Every row gives one point. Each copy is the shape, with its points in the same order, turned, moved and blurred by noise. Say if it was mirrored as well.
(in the rows, 128 means zero)

Shape (7 x 2):
[[137  84]
 [ 99  67]
 [122 116]
 [182 130]
 [ 58 125]
 [159 181]
 [160 127]]
Copy 1 (7 x 2):
[[104 101]
 [144  76]
 [122 139]
 [ 68 157]
 [197 136]
 [ 94 201]
 [ 82 156]]
Copy 1 is: mirrored
Copy 2 (7 x 2):
[[113  90]
 [150  65]
 [131 117]
 [ 69 131]
 [192 122]
 [ 95 187]
 [ 93 130]]
Copy 2 is: mirrored

Shape (7 x 4):
[[ 76 172 149 149]
 [ 77 181 100 158]
 [183 163 111 117]
 [ 93 135 126 112]
 [138 122  93 122]
 [193  79 208 187]
 [ 85 126 100 137]]
Copy 1 (7 x 4):
[[ 85 162 142 174]
 [ 64 177 109 149]
 [110 140 146  52]
 [ 68 113 133 134]
 [104 104 102  81]
 [245 117 149 135]
 [ 88 119 106 137]]
Copy 1 is: only turned
Copy 2 (7 x 4):
[[138 199 135 157]
 [127 199  86 142]
 [181  99 100 126]
 [117 163 139 114]
 [117 113 105 114]
 [130  64 183 232]
 [ 91 161 114 121]]
Copy 2 is: only turned
Copy 3 (7 x 4):
[[ 74 158 175 115]
 [ 61 177 132  99]
 [174 160 113  93]
 [103 145 141 149]
 [129 131  98 125]
 [171  32 188  72]
 [ 79 131 114 133]]
Copy 3 is: mirrored
Copy 4 (7 x 4):
[[125 203 140 119]
 [ 98 208  96 103]
 [133 100 100  76]
 [ 92 158 144 119]
 [ 90 119 105 119]
 [201  87 126 203]
 [ 70 168 118 135]]
Copy 4 is: only turned

Shape (12 x 8):
[[ 79 145 154 212 130 166 102 124]
 [124 105 111 156  79  76 114 178]
 [132 185 177 125 136 148 106 120]
 [146 122  76 186 118  78  93 107]
 [ 77 149 103  81 160 119 148 185]
 [ 77  98 127  71 169 139 127 149]
 [179 195 137 109 117 134 108  71]
 [177 176 181 140 163 135  76 137]
 [ 81 173 124  84 199 153 159 192]
 [157  94  55 155  54  72  64 133]
 [138  80  99 180 100 159 120 162]
 [ 92 102 113 117 152  89 180 169]]
Copy 1 (12 x 8):
[[ 69 141 132 164 101 154  32 139]
 [ 98 109 194 110 108 100 136 127]
 [106 210 124 168 133 150  99 101]
 [150  89 133 147 105  78  96 113]
 [ 58 160  95 104 165 127 168 161]
 [ 94 171  88  69 139 160 139 164]
 [155 182 103 184 133 144 126  56]
 [139 224 142 161 154 113  74 106]
 [ 47 188  80 121 199 143 144 172]
 [140  70 171  95  89  74 127  64]
 [105  86 174 101 149 151  75 117]
 [ 97 123 130 115 145 139 168 198]]
Copy 1 is: mirrored
Copy 2 (12 x 8):
[[ 89 123 163 147 109 176  50 144]
 [ 63  70 144 146 113 131 179 174]
 [119 181 164 117  72 132 121 133]
 [ 94  46 107 118 120 111 123 113]
 [ 49 185 141 127 179 123 167 148]
 [ 75 169 185  90 203 141 154 136]
 [129 156 109  81  66 113 132  93]
 [170 162 148 137  81 103 116 157]
 [ 67 230 140 137 186 137 145 150]
 [ 74  17 104  73  99 115 166 159]
 [101  71 124 125 140 196 138 169]
 [ 61 130 166 162 178 144 182 115]]
Copy 2 is: only turned
Copy 3 (12 x 8):
[[ 99 163 160 167 157 206 142 112]
 [117 110 167 157 128 103 101 189]
 [106 133 161  69 154 162 153 101]
 [144 104 189 186 137  97 118  99]
 [ 88 164  81  99 130  78 149 146]
 [100 145  54 100 151 110 106 119]
 [145 101 188  61 116 134 154  60]
 [112  93 177  77 203 149 167 101]
 [ 88 180  63  82 158 100 190 132]
 [125  44 187 189  92  86  87 139]
 [147  93 123 185 128 158 135 164]
 [142 177  96 125 142  79 113 166]]
Copy 3 is: mirrored

Shape (17 x 11):
[[125 118 171  95 132  71  91  82 135 150 191]
 [134 158 134  46  52 145 149 123 116 130 160]
 [130 149 146  87  77 115 135 178 127 202 128]
 [ 96 106 136  66  87 103 204 123  82 177 163]
 [187  71 140 160 110 201 153 119 195  69 164]
 [150 104 121 101 153  95 118  79 149 154 164]
 [174  93 132 138 131 141 143 170 128  85  98]
 [111  78 111  84  67 181 120 121  76 183 116]
 [195 131  96 213 151 193 158 116 135  97 108]
 [ 77 140 148 112 181 151 105  72 171 138 177]
 [161 136  92  50  92 133 165 134 143 177 101]
 [107 116 179 130 116 131 147  64 170 170 113]
 [210 130 114 211 123 164 146 104 135  82 125]
 [199 122 137 158 155 163 152 117 130  39  76]
 [151 128 166  54  96 155 165 170  58 183 152]
 [146 111  97 185 138 147 152 150 152  63 132]
 [150 141  98 212 105 141 116  93 142  88  57]]
Copy 1 (17 x 11):
[[139 100 147 100  72  53 146  55 166 146  97]
 [117  88  87 101  84 148 209  65 140 125 132]
 [104 148  88 132 105  88 219 102 103 168 142]
 [ 66 115  87 123  31  79 205  55 121  96 121]
 [139   9 144 190 126 133  94 127 124 124 172]
 [138  98 129 122 121  63 117  56 154 110 109]
 [103  99  85 143 111 122  99 180 118 143 172]
 [  8 117 118 125 122 142 164  71 102 135 109]
 [147 105 128 186 147 149  60 138  85  84 177]
 [135 120 197 146 126  91 132  65 203  79 117]
 [107 113  57 124 150  87 183  91 125 107 125]
 [122  91 169 146 119  71 173 114 127  94  61]
 [174  90 118 166 114 156  53 133  78 111 148]
 [148  85 100 140 126 150  58 197 128  89 148]
 [ 74 114 103  72  53 104 215 105 101 107 185]
 [140 101 103 208 105 136  66 130 143 123 158]
 [154 145 120 188 134 163  59 164 106 135  67]]
Copy 1 is: only turned
Copy 2 (17 x 11):
[[120 101 165 119 153 133  56  98 174 149 168]
 [ 98 153 206 120  97 110 155  98  90 157 178]
 [ 79 105 180  88  92  73 128 135 109 143 104]
 [ 98  68 175 163 134  51 115 101  79 161 148]
 [157 176 100 160 113 121 205 118 222 165 185]
 [126 143 128 152 149 106  68 107 160 135 152]
 [151 141 109 139 130 102 197 141 146  86 135]
 [134  92 167 167  48 105 142  68 105 138 104]
 [181 184  77 188 125 120 191 179 162 145 106]
 [ 97 138 155 162 187 178 111 105 178 175 110]
 [ 99 173 144 130 112  57 134  83  83 133 117]
 [163 115 134 115 168 107 119  90 167 203 109]
 [201 182  97 160 121 124 168 188 160 143 144]
 [200 178  94 129 165 124 220 150 149  91 136]
 [116 107 238 149  99  47 159 113 116 116 124]
 [130 147  62 158 136 136 196 178 155 119 151]
 [199 160  52 114 116 154 158 162 122 150 112]]
Copy 2 is: mirrored

Shape (16 x 12):
[[170 117  99 143  90 117  93  93 159 126 145 132]
 [167 174  76 111  96 113 211 145 120 164 114 141]
 [166 153  83 114 108 123 179 106 158 153 167 109]
 [156 128  64 154 107 106  81  95  89 186 159 125]
 [ 50  96 165  85 151 162 117 223 123  91  59 213]
 [183 110 101 120  95 111  99 158 106 140 215 132]
 [152 122 181 163 132  68  89 133  99 111 158 152]
 [ 84 103 174  46 206 155  80 191 137 141  84 169]
 [154  83 135 101 157  96  86 127  69  59 120 164]
 [109  71 143 114 158 108 115 113  98 101 166 216]
 [145  70 115 150  99  71  80 112 119 144 170 118]
 [121 156 143  86  82 175 177 123  97 144 127 123]
 [106 128 134 134 167 198 146 190 120  94  90 143]
 [165 127  89 104  66 121 132 136 135 153 125  97]
 [144 202  80 108  75 124 114 127 137 131 160 125]
 [ 86 114 116 114 143  89 132 141 101  92 154 121]]
Copy 1 (16 x 12):
[[171 143 134  98  94 132 149 150 135  97 158 121]
 [124 163  43  83 114  82 185  66  85 113 156 136]
 [108 182 104  72 120 107 173 102 115  86 169 118]
 [200 143 133  76 136 123 161  91 164 136 153  79]
 [106  66  40 202 117 141  66  97 148 176 140 248]
 [176 156 140  59 160 154 152 126 117 149 196 154]
 [161 113 165 137 148  95 154 165 119 186 147 155]
 [ 79  88  86 154 147 166 101  99 192 171  80 233]
 [156  62 111 115 181 126  91 175 108 152 117 154]
 [149  83 140 124 177  78  79 133 151 129 162 192]
 [176 139 157  73 116 113 115 154 155 168 169 114]
 [102 146 112 126 111 132 125  39  67 117 142 145]
 [ 75  67  61 177 126 163 140  91 126 139 170 167]
 [145 167  88  71  85 149 144 104 104 133 148 120]
 [171 205  94 127 136 147 166 100 105 100 153 124]
 [114 143  99 135 170 106  91 137 129 166 164 125]]
Copy 1 is: only turned
Copy 2 (16 x 12):
[[108 143 114 169 122 170 105 113  96 158 142 112]
 [ 98 121  64 139  78 103 157 163 138 126 189 189]
 [135 121  80 137  95 148 137 142 151 165 188 144]
 [173 125  73 198 127 165 163 105  83 116 147 124]
 [ 94  98 192 102 137  36 100 198 108  49  29 139]
 [179 146 122 133 111 136 102 118  54 132 175 135]
 [143 210 171 158 109 124 150 134  71 103 136 100]
 [164 139 156 132 141  74  95 203 157  79  20 136]
 [140 188 151 133 118  74  99  78 103  85 102 106]
 [159 148 224 172 114  87 109 105 115  75 120 144]
 [162 137 139 199  88 151 122 113  67 132 150  74]
 [127 113 119  92  66 125 177 141 135 133 114 189]
 [ 98 110 149  66 159  52 146 161 132 119  81 130]
 [122 122  72 149  74 148 123 150 100 152 138 122]
 [112 130  81 114 116 196 127 146 111  99 162 158]
 [144 123 148 124  92 109 137 124 125  64 138  85]]
Copy 2 is: mirrored
Copy 3 (16 x 12):
[[146 121 116 123 120  86 144 145 120 155 182 132]
 [161 165  91 125 155 121 140 130 123 145 106  18]
 [139 157  84 130 121  93 168 140 157 165 141  58]
 [117 124 120  57 121 140 139 147  97 186 206  88]
 [159 125 108 125 170 190  48  74 122 104   7 192]
 [152 120  80  71 127 130 207 148  94 155 143 124]
 [126 144 167  97 188 144 170 163 106 127 133 174]
 [165 115 124  93 161 213  85  70 213 126  59 195]
 [121 117 150  72 158 146 158  71 101  73 127 165]
 [109 183 118 103 157 161 151  68  95 135 130 191]
 [128 132 144  54 133  92 158 144  99 180 155 160]
 [140 151 127 148  74 161 140 136 143 136  82  75]
 [106  74  98 156 160 175 101 106 140 122  46 123]
 [176 121 111  96  98  92 137 147 133 155 120  73]
 [161 150  71 118 107 122 132 190 131 121 157  82]
 [ 87 159 108  69 145 124 137 126 132 113  94 140]]
Copy 3 is: only turned
Copy 4 (16 x 12):
[[ 90 135 106 126  97 128 112 117 182 134 132 175]
 [ 89 132 170 119  58 111 235  76 196 112 154 126]
 [ 46 126 128  94  83 127 175  88 189 125 158 123]
 [ 56 135 129 186  85  95 128 110 161 172  95 142]
 [219 129 214 115 188  65 173 181 124  36 139 155]
 [ 81  86  96 161  70  92 143 158 150 151 174 139]
 [135 160  98 137 105 135 156 195 112 166 127 153]
 [198 119 167  81 203  29 145 144 117  98 121 108]
 [158 115 136 127 110 107 144 139  56 131 122 194]
 [102  96 136 115 149  97 171 197  93 109 101 192]
 [ 82 132  80 162  81 127 113 158 134 128 100 140]
 [113 102 219  80  76 122 173 132 179 128 140 106]
 [161 120 218 129 180 131 169 123 138  99 181 132]
 [105 121 138 128  51 114 131  91 186 112 142 118]
 [ 72 161 160 114  60  79 141 114 197 146 183 158]
 [ 86 152 157 117 105 105 151 157  81  90 152 131]]
Copy 4 is: mirrored

Shape (17 x 12):
[[106 181 131 132  52  94  95 139 165 137 171  77]
 [ 92  76 138 114  96 140 152 141  94 207  84 169]
 [101 179 197 105  94 135 125 155 190 106 157 109]
 [ 97 105 154 145 158 106 177  96  98 184  97 144]
 [187 127 133 161 113 171 108 152 126 126 114 168]
 [162  89 117 183 121 196  85 143  90 175 129 160]
 [113 143 187  60 118  86 106 137 153 152 185  85]
 [183  52 116 137 149 184 106 141 117 121  99 108]
 [143  86  56 136 165 184 116 168 133 146  82 134]
 [177 110 131 127  82 115 128 139 204 129 141 127]
 [146  88 112 185 143 232 145 147 136 192 115 133]
 [ 70  74 161 139 152  96 147 196  92 171  96 166]
 [149 117 150 116 109 162  54 124 179 115  63  95]
 [137 168 171  67  31 138 134 153 161 109 168  73]
 [ 97 156 142  89  62 135 109 103 169  66 189 118]
 [170 115  94 122 133 213  93 134 153 186 131 187]
 [ 84 110 181 114  55 121 105 131 196 126 196 108]]
Copy 1 (17 x 12):
[[149 105 144  78  93 137 191  60  84 176 193 114]
 [148 107 121 110  96 140 138 112 163 153  17 146]
 [140 104 197 102 147 133 174 111  69 135 178 103]
 [116  99  90 156 129 106 130 110 138 133  66 170]
 [130 179 139 138  47 127 143 159 108 150 124 111]
 [124 171 102 146  35 171 130 169 110 204  82 131]
 [158  22 147 105 128 115 165 118 124 162 188 109]
 [156 147  85 156  47 179 111 187 128 106 119 120]
 [175 181  56 123  86 169 171 192 136 118  94 142]
 [112 122 151  88  53 138 175 130 113  96 162 104]
 [122 164  87 154  66 207 164 164  75 150  50 140]
 [148 107 112  82 126 107 104 152 144 153  63 216]
 [181 150 168 155  78 194 155 134 151 113 175 112]
 [186  79 181  80  95 137 172  92  70 139 168  49]
 [123 121 151  86 141 142 144  96  98 164 197  38]
 [121 170 121 145  57 171 207 197 145 179  85  94]
 [104  76 177  60 116 178 153  97  92 168 178 101]]
Copy 1 is: mirrored
Copy 2 (17 x 12):
[[ 82 135  82 109 148 100  61  47 129 151 108 122]
 [158  96 169 124 127 111  97 195 203 113  94 105]
 [124  73 106 126 150 165  79  43 130 150 111 161]
 [130  86 182 154 165  83 151 170 150 113 102 138]
 [216 138  76 142 131 118 140 136 148 131 138 119]
 [193 111  57 130 104  86 150 183 170 137 125  97]
 [104  58 138  62 134 106  93  50 110 131 111 133]
 [183 131  99 112 104 156 191 163 127 104 133  79]
 [158 136  97 144  78 149 142 199 133  77 163 111]
 [161 138  83  80 182 155 101 108 114 103 112 129]
 [161 100  66 140 125 144 154 234 153 147 133 122]
 [164  46 165 175 107  89  95 162 141  72  74 101]
 [147 115  97 119 142 179 137  85 164 108 188  68]
 [127 133 118  73 124 173  64  40 126 182  92 132]
 [109 140  88  90 130 148 114  23 159 118  85 175]
 [197 118  66  89 112 123 124 183 180 113 178 156]
 [ 99  78  76  74 161 152  79  58 154 119  59 132]]
Copy 2 is: mirrored
